Rows are points. The points of each table are mixes of a few directions, plus a little noise. How many directions does each table use, and how many do they share? Where both have some left over, give the other angles between the two spaces (their principal angles), to ten degrees, smallest first.

First:
[[-24 -47]
 [ 23  44]
 [-12 -22]
 [ 13  24]]
Second, 7 rows:
[[-24 -46]
 [-24 -47]
 [ 29  57]
 [ -1  -1]
 [ -1  -2]
 [ 20  38]
 [  1   1]]
Directions: first 1, second 1, shared 1

First:
[[-16  41  -5]
 [  2  -5   1]
 [ 14 -35   4]
 [-35  89 -10]
 [  8 -20   2]
 [ 22 -55   6]
 [  6 -15   2]]
Second, 6 rows:
[[ 21  39  48]
 [-29   7 -10]
 [ 20 -15  -1]
 [-56  -3 -35]
 [  8  17  20]
 [ 35 -45 -21]]
Directions: first 1, second 2, shared 0; angles 30

First:
[[ 25   3  28  42  21  16]
 [-14  66  -2  23 -20   4]
 [ 27 -51  28  30   7  10]
 [-15  37  -8   5 -25  -2]
 [-19 -35 -41 -86  25 -22]
 [ -4 -19  -6 -13  -8  -5]]
Second, 6 rows:
[[  7  10 -29  78 -55  20]
 [ 20 -11  18 -33  33  22]
 [-19  13 -16  36 -30 -12]
 [-23   7  26 -50  47  -2]
 [  8  -4  17 -31  33  19]
 [  6 -14 -15   2 -28 -46]]
Directions: first 3, second 3, shared 0; angles 30, 50, 50

First:
[[-22  28  -4   5  -9 -15  30  19  21]
 [ 11 -14   2  -2   5   7 -15  -9 -10]
 [ 69 -88  12 -15  29  46 -94 -59 -66]
 [ 19 -25   3  -4   8  13 -27 -17 -19]
 [ 12 -15   2  -3   5   8 -16 -10 -11]
 [-16  20  -3   4  -7 -11  22  14  16]
 [-25  31  -4   5 -11 -16  34  21  24]
 [-43  54  -7   9 -18 -28  58  37  41]
 [ -5   7  -1   1  -2  -4   7   5   5]]
Second:
[[-31   5  95 -52  21 -12 -30 -27  49]
 [-33  31 -11 -35  25 -27 -12  28  53]
 [ 22 -19 -19  30 -14  14   5 -10 -37]
 [ 14 -12 -25 -10  15   5 -24   3  -7]
 [ 29  -8  27   7 -22  26  30 -11 -28]
 [  2  22 -45  16 -14  -2  39  32  -2]
 [ -3 -19 -23  44 -10  -4  -8 -15 -28]]
Directions: first 1, second 4, shared 1

First, 10 rows:
[[ 42  -3  21 -29 -56 -26  85  20  29 -53 -20  -1]
 [  8  35   1   8  -9 -10  31  46  24  -7 -45 -43]
 [ -8 -14  -3   4 -12  15 -15  -3  -4  -1  12  -5]
 [-25 -27 -15  22 -37  45 -39  16  -3   1  14 -42]
 [ 10 -15   5  -9 -28   2  18   2   6 -19   6   0]
 [-12 -26  -2  -7  35   4 -42 -57 -31  20  47  56]
 [ -2 -29   0  -5 -21  14  -9 -16  -7 -10  25  10]
 [  6   6   5 -10  28 -17   2 -22  -8   7   6  32]
 [-15  25  -7  10  67 -10 -35 -20 -18  40  -1  22]
 [ -4  51  -5  17  35 -15   3  34  12  21 -45 -30]]
Second, 11 rows:
[[ 15 -44   9 -17 -61  12  26  -7   6 -39  25   7]
 [  7 -14   5 -10 -12  -2   9 -11  -2 -11  11  14]
 [  9 -12   7 -13  -1  -7   9 -18  -4  -8  14  25]
 [ 11 -19   7 -15 -11  -6  13 -19  -4 -14  17  25]
 [ 11 -16   7 -16  -5  -8  12 -20  -5 -11  16  29]
 [ 12 -20   9 -18  -9  -9  14 -23  -5 -14  19  32]
 [ -2  12   0   0  24  -9  -5  -7  -4  12  -3  11]
 [-31  49 -20  43  26  18 -36  54  11  36 -47 -73]
 [-13  28  -8  17  30  -1 -18  16   1  23 -21 -20]
 [-38  62 -26  55  31  24 -46  71  15  45 -61 -95]
 [ 18 -28  13 -26 -11 -12  21 -35  -7 -19  28  47]]
Directions: first 3, second 2, shared 2
